Every row gives one point. The window is the flat piece filled in between its corners: a triangle in 3 columns, a solid with four corners in 4, and so on. A path goes straight from each point to the next, and from the last back to the first. After which points does the path pass through the window?

Window:
[[-17 -26 -57  35]
 [ 20  -2  60  -6]
 [ 16 -26 -22 -10]
 [ -7   7  65 -41]]
Path:
(1): [  5 -39  59  17]
(2): [ 16  31  50 -40]
(3): [ 21  13 -16  -3]
(4): [-24 -43   6  31]
(5): [  4 -50  48   6]
(6): [25 11 42 -4]
(7): [17 10 35  9]
(8): [ -1 -20  43  -6]
(9): [ -3 -55  16 -21]
(10): [29 20  6  2]
(11): [ -5  35 -23  22]
(12): [  8 -51  13   1]
(13): [-17 -41  -5  20]
(14): [ 14  26 -54 -30]
(15): [22 15  4 -7]
(16): [ -7 -55  37  11]
Through the window after points: 1, 3, 9, 11, 15

Window:
[[ 49 -17 -16   9 -49 -88]
 [ 30  36   2 -25 -28  15]
 [-17  -4  -6   5 -11  48]
 [  8   6  37   7 -10  26]
 [-51  10  29 -10  28  15]
 [-21 -24  27 -32   1   7]]
Path:
(1): [-34  -2  26 -17 -11   4]
(2): [  8  23  47 -15 -44   3]
(3): [20 11 -5 -7 -7 11]
(4): [ -3 -43  11  15  43  -7]
(5): [-33   5  35 -58 -33  19]
(6): [-49 -19  11 -28 -23  -3]
(7): [ -3  -8  33 -20  21  15]
(8): [-11 -11 -11  -8  13   1]
(9): [-20  59  71 -15 -40  57]
(10): [-49 -26  78 -12 -38   7]
(11): [ 17  -6 -31 -40  34   8]
(12): [-28   4  12  -2  45  23]
(13): [-21  -7  42   3 -28  10]
(14): [ 27  23  12  -1 -65   5]
(15): [-20  -9  25 -22  63  40]
(16): [ 25 -11  24 -24  45  -4]
Through the window after points: 2, 4, 6, 8, 10, 14

Window:
[[  9 -31  17  19 -44  55  -6 -51]
 [-22  19 -19  -7  15  36  11  -7]
 [-17  51  17  41  -8 -36 -78 -13]
 [ -7  19  20  21  58  -9 -24  17]
 [-56 -53  22  23  28 -20  18   8]
 [-12 -23  11  65  -6  -6  14 -31]
 [ 24  35  12 -36 -35  76  34  47]
 [ 41 -41 -26  15   1 -30   7   5]]
Path:
(1): [-10  -8 -10  43  -5  38  -1   6]
(2): [-18 -29   2  25 -14  39  -3  10]
(3): [ 18 -24  25  19 -18  -4   1 -47]
(4): [-21  24  24   9  12  -5  49 -55]
(5): [ -7 -70 -11  45   2  -3 -33  40]
(6): [ -6 -24 -20  11 -28  42 -13  18]
(7): [ 16   5  42  18   0   8  16 -86]
(8): [ 23  31   4  23  28 -39   0 -41]
(9): [-48 -15  -7  20 -10  45   1  31]
(10): [-18 -37 -55  50 -40  -4  -8  49]
(11): [  3 -16  32   4  18  30  28 -43]
(12): [ 12 -11   7  12  -5 -27  50 -55]
(13): [-14 -22   5  18 -13  24  -5  15]
(14): [-28  -7 -12  38  34  -4 -18  33]
(15): [-17   0  28 -13  14  13  20 -29]
(16): [ 12 -10  36 -22 -23  26  -4 -57]
Through the window after points: 4, 6, 14, 16

Window, 9 rows:
[[ 17  25 -45  28 -15  35 -20  22 -19]
 [ 11  -1 -49 -44  37 -17  20 -30  -7]
 [-13 -47  -5   3  48  48 -51  12  29]
 [ 11 -17   9  -7  90 -59  11  42   9]
 [-22  34  13 -53  13 -52 -13   5  52]
 [ 64   4   7  14  -7  16  43  -1  20]
 [  3  49  -2 -40 -35  41  29 -80 -44]
 [-19 -34 -43  41 -12 -23  -9  61  -7]
 [-42  -2 -29 -10  15  63  -9  28  16]]
Path:
(1): [ -6 -28 -10  -7 -20  -1 -10  43   6]
(2): [ 31  28 -38 -10 -25  24 -12  29 -43]
(3): [ -5   8 -32  44  14  28 -15   5  22]
(4): [  4 -13   9  31  28   9   8  -8  30]
(5): [ 19 -14 -16 -26  14  32 -19  20  12]
(6): [ 13 -20  14 -36  35  39 -15  70 -39]
(7): [  8   4 -44  26   4  16   8 -51  19]
(8): [-31   6 -23  10  20  -1  -4  -4   9]
(9): [ 18  24 -10 -50  -5  10   0 -13 -20]
(10): [  4   6  38 -83 -32 -62  16  20  -7]
(11): [ -2  21 -40   3  31  33   6 -41  -2]
(12): [-23  25 -32  18  -1   7   1   9  -4]
(13): [ 30 -19 -14 -29   2   0   9  21   2]
(14): [ -8  -5   8 -52  -4 -31 -16  71 -33]
(15): [ 24   7 -40  23  24   3  23 -47  20]
(16): [-17   1 -57  49  25 -25  -4  28  -6]
Through the window after points: 2, 4, 10, 16

Window (11 x 11):
[[  2 -14 -13 -33 -17 -13 -48   5 -20  34  18]
 [-42  40  26 -19  -3 -52 -23 -10  77  31   4]
 [ 30 -32  -9  -3  57 -12 -14   8 -47 -18  -8]
 [-35 -60   2 -24 -14  29 -12  57  30 -26   0]
 [ 62 -33   5  20  41  -9 -10   6 -16   9  21]
 [ 71   4  19   1 -63 -47 -32  10  -8 -42   6]
 [ 23 -20 -36  70  19 -24 -32 -18  22 -19 -14]
 [ 40  64 -21 -14   3   0 -33  -7 -21  36  10]
 [-22 -26   4  83  20   4 -56   9  -6  21 -32]
 [-33  35  19  18  16 -26  -4 -44  24  21  36]
 [ 11  -1  10 -29  36   8  19 -70  65   1 -29]]
Path:
(1): [ 22 -19 -21  27   4   1  14  41   0  40  13]
(2): [ 15   2  31 -11  26 -37 -51 -45  20 -32   3]
(3): [ 10 -21 -12  11   9 -12 -59 -17  13  -7  12]
(4): [ 13  10  -5   3   3 -29  28  22 -10  40 -14]
(5): [-34  -2  -8  -7  -8 -27   0 -14  10  15 -17]
(6): [ 66  12   9  17  51  23 -40 -32  50 -18  10]
(7): [ 27  -4  -4  10  65  49 -43  -1  18 -64  12]
(8): [ 15 -24  -3   7  21 -31 -14   5 -33  13 -11]
(9): [ 20   7  11  -6  -6 -17  25  -3   8  32  -2]
(10): [  4   5   1 -23  33 -26 -64 -43  42 -47  16]
(11): [ 15   1  31 -15  38   8 -67 -13  -7 -14  16]
(12): [-30 -40 -38  20 -25 -18  41  33  28   7 -10]
Through the window after points: 1, 3, 7, 11

Window (12 x 12):
[[ 29  15  24   3  31  32 -36 -12  29  38  29  13]
 [ 13   9  51   7  -5 -34 -21 -13 -45 -10   2   1]
 [-19 -13  31 -30 -12 -31  19  16 -46  69  11   4]
 [  9  15  25  -1  56 -49   6  -5  20  30 -29   0]
 [ 21 -34 -40  18 -59 -42  42 -14  22 -46 -22   6]
 [-17 -18  22  -3  14  28 -21 -33  16   3   0 -25]
 [ 47 -19  29 -56  11 -14  49 -11  30 -31  23  -1]
 [-14 -81  27 -14  52  31   5  -4 -42  56 -37  15]
 [ 28  55  -5  18  66  14 -18   5   7 -56  -8 -25]
 [-40 -19 -14  -6 -58 -12 -45 -10  17  -2  11  58]
 [-17 -39 -13  49  55 -65   4 -14 -27  -6   2 -28]
 [-51 -74  17  42 -17  46  13  30   1  -6 -34  36]]
Path:
(1): [ -5   2  11  14  44   3   1 -27 -18  29   3  21]
(2): [  7   1  16  10  17 -23  10 -24   2  -7  -2  13]
(3): [  7  13  32  -8 -20 -20 -40  32  -8  -5   2 -23]
(4): [-19 -44   4 -50 -35 -14 -58  20  17  -1   4 -39]
(5): [  1  -5  21  59  50  -9  50 -20 -38  29 -12  72]
(6): [-21   3  62  58  34  48  43 -32 -30  21 -37  10]
(7): [  4 -35 -45 -28   4 -50 -47  36  24 -20   1  -1]
(8): [ 48 -38  23 -44   9  -5  -1  15  25  -1  -1  -9]
(9): [  0  15  13  -2  23  -6  27 -26   7 -27  15   9]
(10): [-21 -11  12   8  -2  11   4 -20   0 -16  -1  35]
(11): [ -1 -47   4   6   4  -6 -14  46   6  18 -20 -16]
(12): [ 18  -6  37 -29  15  -7 -44  44  36 -47  -6 -47]
Through the window after points: 8, 10

Window, 14 rows:
[[ -1  49  -5   7  -9  10  20 -47 -14  -4  40  10  91  42]
 [ 33   0   1 -49  44  11 -17  73 -15 -25   5  19 -33  -4]
 [-14  31 -13  36  38  -2  -5  -1 -30  45  -8   7  48 -10]
 [  1  20  35  12 -39  20  82  25   9  26 -11 -34  64 -27]
 [ -7  52   2  60 -18 -10 -23  14 -29  17  47 -33   1 -10]
 [-48 -10  -6  16  24 -10  -6   1 -46  26  53 -12  32  35]
 [-14 -11   8 -57   0   5 -58  62  -8 -31  -5  40  10 -31]
 [ -9  16 -15 -33  -2  73 -41  57   2   8  -3   0  52  -5]
 [ -2 -36   5 -18  63  36 -20  43 -13 -37  29  36  -8 -51]
 [ 37 -25 -22 -18  24  22 -12 -13 -45   8   4  -4  34 -25]
 [  7   4   4  66   5  14 -12  52 -34 -27 -44 -46 -11   4]
 [ -8   3  -4  13  -9 -28   7  -5  68  -1  57 -34  41   9]
 [-38  47 -19  20 -34  16  23  28   4   2 -25 -14 -71 -48]
 [ -9   8 -37  28 -33  -2   8  20  13  20  47  30  30   1]]
Path:
(1): [ 15 -25  20  23 -16  25 -16   5  43  32  21  22  40  63]
(2): [ 12   7  85  26 -13 -13  -8  18  16  34 -21  18  48  17]
(3): [  1  10 -38 -20  24  18  12  39 -12 -16  25 -13   0 -23]
(4): [ -8  20 -34  19   5  15  11  23 -17   2  16 -10  32 -42]
(5): [-28  14  68  16 -25   5 -33   5   8  17  19  -3  -8  43]
(6): [ 16 -11  63  -6 -29  28  44  -9  17  51 -11  15  26 -14]
(7): [-38  28 -49  25  19  -6  10  56 -36 -31  37 -44  50  -8]
(8): [ -6  22 -22   3   0   8  -2  24 -27  -6   7 -14  27 -13]
(9): [ 14 -15  45  23   3  21 -32  19  17  28 -18  12  -2  17]
(10): [-26 -14  17  10   5  17  -6  13   7  18  23  -7   4  11]
(11): [ -5  38 -53   1  14 -31  -3  16 -30 -13  49 -17  68  -6]
(12): [  4  23 -28 -16  17  10   1  33 -45 -23   1 -17   9 -70]
Through the window after points: 2, 6, 10

Window, 14 rows:
[[ 13  48   6 -26 -12  29 -24  52 -51  28  33  36  18 -15]
 [-32 -10  -4 -47 -58 -20  -4  20  -5  17 -22 -27  27   9]
 [-36 -40   2 -32  36  18 -76  14  17   5  -6  16 -37  -3]
 [ -4 -47  -7  20   5  19 -60 -30  45 -77  19  32   6   3]
 [ 14  50 -29  30 -12 -14  41  24 -36  13 -12  39   4 -20]
 [ 31  32  12  52 -58  29   4   0 -31  22 -18  38 -16 -39]
 [-41  20  20 -25 -44 -14   7  27 -17  45  31  20 -14  35]
 [-37   4   8  -8  16  30 -79  14  37 -14 -15   0   4  49]
 [108  33 -15  38 -14  18   2   7  -6 -12   5  36 -36 -16]
 [ 28   0 -12   9 -40  44  13  23   9 -34 -29  61 -24  -6]
 [-27  -9  55 -28 -19 -30 -17  45   1  37 -25  30  26  14]
 [ 33 -48  -4  70 -22  47  35   3 -26 -61  -3  -5   1  24]
 [ 45  43  21  23 -34   6  36  -4 -38 -57 -23  20 -33 -28]
 [-44   4  45 -52 -18   7  32   1  36  42 -19  -6  25  -8]]
Path:
(1): [ -2 -24  18  -4  -8   1 -14  -1 -17  26 -15  42  16  39]
(2): [-26  18  48 -29 -29 -20 -10  60  13  15 -15  10  12 -22]
(3): [ -2  30  23  42 -44 -22  -1  49  19 -20  -2  14  21 -42]
(4): [ 32  -7  -6 -33   5  45   5 -37 -63  14   3  15 -45  54]
(5): [ 38  -6   6  11 -10   5   0 -23 -43 -10 -17  34  11  -7]
(6): [ -4  -2  15  14 -36  16   5  36  11  -4   1  13 -12  -6]
(7): [ -3  12   4  10 -25   4 -22  53   7  21   6   5   2 -12]
(8): [ 16  26   5 -25   0  34 -24   5 -41 -11  20  47   9  -1]
Through the window after points: 1, 7

Window, 14 rows:
[[  32  -31   24  -13   -5    5   -9   26  -18  -15  -42   43  -26  -33]
 [   7  -38  -59  -53   -1  -29   12  -74  -21   28  -46  -34   43   18]
 [  18   21  -60   11    4  -74   70  -69  -10   44   -2  -10   -1   -1]
 [   9   46   20   29   57  -27   20  -40  -15   26   17    6   13   21]
 [  30  -29  -49   17   24   13  -29   21    9   14  -51  -25   13   -2]
 [ -11   16   32    1   21  -54   32   28   -3   39   65   -1  -18   10]
 [  -2   -4   -9   53   15   28   35    0    9   23    4   47    5   79]
 [  33   -8   -4  -35  -31  -21  -57   22   42  -19  -33   61   11  -34]
 [ -23  -11  -40    6  -32  -57   -7  -45  -30   39  -74  -30   29    6]
 [   9  -12    8  -14  -17   11  -45  -19   34    6   -7   20  -51  -39]
 [  15   27  -25  -25   -4   25  -24   17  -13   35  -16   52  -16  -13]
 [  -1   57   -3   -1   -6  -25   34   -7  -12  -23   33   -7  -21   20]
 [ -23   41  -22  -16   52 -105   50  -42  -13   27    6  -16  -42   49]
 [ -24   -7   -1  -15    8   37  -13   31   36  -15  -30   54    0  -55]]
Path:
(1): [ -2 -13 -29  -8  16 -21 -22 -23 -12   4  -8  15  10   0]
(2): [-18  -2 -33  13  50 -38  18 -18 -31   8  19  38 -33  19]
(3): [  9  23  14 -18 -27 -14  15 -17  31  27 -21   3   4   8]
(4): [ 27  -1   4 -44  23 -34  53  -7  38  39 -65 -39  22  25]
(5): [-25   2 -26  39  -3 -28 -40 -24 -44  14  27  51 -17 -21]
(6): [-40  10 -54  23  23 -18   2 -65 -34 -16  11  22  16   2]
(7): [ 32  16   4   2   8 -18  25   2  10  38 -12  11 -12  16]
(8): [ 31  32  26 -18  -4 -12  33  -6  49  14 -15  26 -34  35]
(9): [-40 -21 -50   7  18 -30  -8 -22 -61  17   6   2  27 -18]
(10): [ 10   5 -28   9   7 -42 -22 -21 -21   7  -4  25 -15   1]
(11): [  8  21 -21 -17   9  -6  29 -17   1  39 -19   7   6   4]
(12): [ 11  22 -12   3  -2 -27  38  -7  18  38 -27  -8 -28   2]
Through the window after points: 6, 10, 12
